Each point is reached from the start by the listed moves, each made once or not at all, plus a little noise. Is the number of moves made odd or even? Then give how often each move was made.
In the rows, zero is written as 128.

Moves:
(1): [189 128 128 146 110]
(2): [130 170 146 150 140]
(3): [123 114 165 114 122]
Start: [143  93 133  90 131]
Points:
[207 133 151 131 125] => even (1, 1, 0)
[143  93 134  91 129] => even (0, 0, 0)
[200 120 188 116 118] => odd (1, 1, 1)

Moves:
(1): [175 114 147 131 118 126 137 129 130 149 137 141]
(2): [147 157 140 117 144  96 105 118 125 133 120 118]
(3): [129 129 168 137 136 121 121 123 123 110 137 152]
(4): [134 133 119 163 112 133 127 117 111 120 118 112]
(5): [130 108 132 163 185 126 123 126 141 160 124 151]
(6): [146 133 133 126 134 170 112 139 127 133 107 124]
(7): [128 139 123 141 152 130 175 136 150 125 114  97]
(8): [124 135 123 124 135 106 126 182 108 136 134 119]
(9): [130 124 147 149 109 119 108 139 167 128 110 147]
Start: [ 97 109 159 129 153 126 122 140 132 116 136 149]
Points:
[119  98 180 177 204 134  78 216 167 155 100 177] => even (0, 0, 0, 0, 1, 1, 0, 1, 1)
[173  87 196 235 193 157 138 157 194 159  77 154] => even (1, 0, 0, 1, 1, 1, 1, 0, 1)
[183 150 237 194 167 101 112 197 151 127  86 134] => even (1, 1, 1, 1, 0, 1, 1, 1, 1)
[132 156 187 163 148 110  59 192 132 128  87 131] => odd (0, 1, 0, 1, 0, 1, 0, 1, 1)

Moves:
(1): [153 143 126 140 122 128 118 145 131 146 139 150 119 119 128 125 109 118
 136]
(2): [117 156 120 126 136 131 128 121 122 144 119 130 128 126 125 130 124 123
 111]
(3): [147 143 157 133 125 130 129 134 133 106 122 115 139 129 135 135 123 118
 129]
(4): [ 91 128 126 178 136 125 123 129 128 123 130 126 122 111 125 149 118 123
 149]
(5): [134 109 120 134 176 157 136 136 140 135 116 116 130 122 120 127 139 138
 133]
(6): [127 133 144 136 105 162 162 126 148 147 111 141 126 127 135 123 126 123
 128]
(7): [145 129 115 144 142 123 161 124 121 119 135 119 107 141 138 125 139 110
 119]
(8): [119 142 130 129 114 109 145 161 136 113 120 115 129 142 105 139 127 148
 118]
(9): [113 134 132 137 142 113 125 131 177 117 135 125 109 129 130 121 127 132
 107]
(10): [136 131 145 133 128 120 123 137 121 160 134 116 126 109 125 123 133 127
 127]
(11): [121 132 119 121 118 148 133 130 133 126 151 109 136 122 118 136 148 122
 132]
(12): [116 138 142 110 140 124 141 131 129 132 135 158 132 111 137 139 118 121
 135]
(13): [132 146 109 151 132 118 148 139 126 116 138 122 158 136 145 114 131 145
 126]
(14): [119 137 121 128 138 130 106 133 128 151 134 150 137 154 131 143 149 153
 140]
(15): [133 136 126 136 129 145 130 143 119 120 123 147 103 125 161 108 154 146
 120]
(16): [136 123 109 115 125 121 113 130 129 126 115 111 144 129 142 158 134 118
 103]
(17): [126 135 114 130 117 112 125 120 139 125 115 138 119 117 113 118 160 119
 125]
(18): [135 131 138 125 135 129 129  96 117 128 151 141 133  95 122 134 131 172
 102]
Start: [120 124 141 118 105 136 141 146 140 107 139 118 126 116 108 156 101 141
 130]
Points:
[158 171 140 191 120 102 115 141 136 138 161 132 118  68 115 213 144 149
 108] => odd (1, 0, 1, 1, 0, 0, 1, 0, 0, 1, 0, 0, 0, 1, 0, 1, 1, 1)
[169 184 145 167 186 171 211 175 185  74 203 141 109  66 162 140 138 183
  89] => even (1, 0, 1, 0, 1, 0, 1, 0, 1, 0, 1, 1, 1, 0, 1, 0, 0, 1)
[ 81 158 133 191 127 132 192 163 175  57 188 105  69  87 112 172 148 199
  82] => odd (0, 0, 0, 1, 0, 0, 1, 1, 1, 0, 1, 0, 0, 0, 1, 0, 0, 1)
[ 71 196 146 221 100 119 177 179 199 129 150 159 109  82 120 147 175 249
  91] => even (0, 0, 0, 1, 0, 1, 0, 1, 1, 1, 0, 0, 1, 1, 1, 0, 1, 1)
[ 99 203 139 146 101 133 197 144 204 157 163 122  96 100  71 168 181 192
  59] => even (0, 1, 0, 0, 0, 1, 1, 1, 1, 1, 1, 0, 0, 1, 0, 0, 1, 1)
[116 212 152 137  94 120 167 222 151 105 159 137 153 110 126 158 191 188
 130] => odd (0, 0, 1, 0, 0, 0, 0, 1, 0, 1, 1, 1, 1, 1, 1, 0, 1, 0)
[ 91 186  94 190 173 148 213 219 134 115 147  80 133  81 143 195 157 154
  95] => odd (0, 1, 0, 1, 1, 0, 1, 1, 0, 1, 1, 1, 1, 0, 1, 1, 0, 0)
[ 94 211 140 195 113  64 148 164 187  87 140  77 153  60  96 196 127 186
  46] => even (0, 1, 1, 1, 0, 0, 0, 1, 1, 1, 0, 0, 1, 0, 0, 1, 1, 1)
[ 74 199 110 214 111 139 216 183 154 124 129 126 137 157 115 181 117 170
 123] => odd (0, 1, 0, 1, 0, 1, 1, 1, 0, 0, 0, 0, 1, 1, 0, 0, 0, 0)
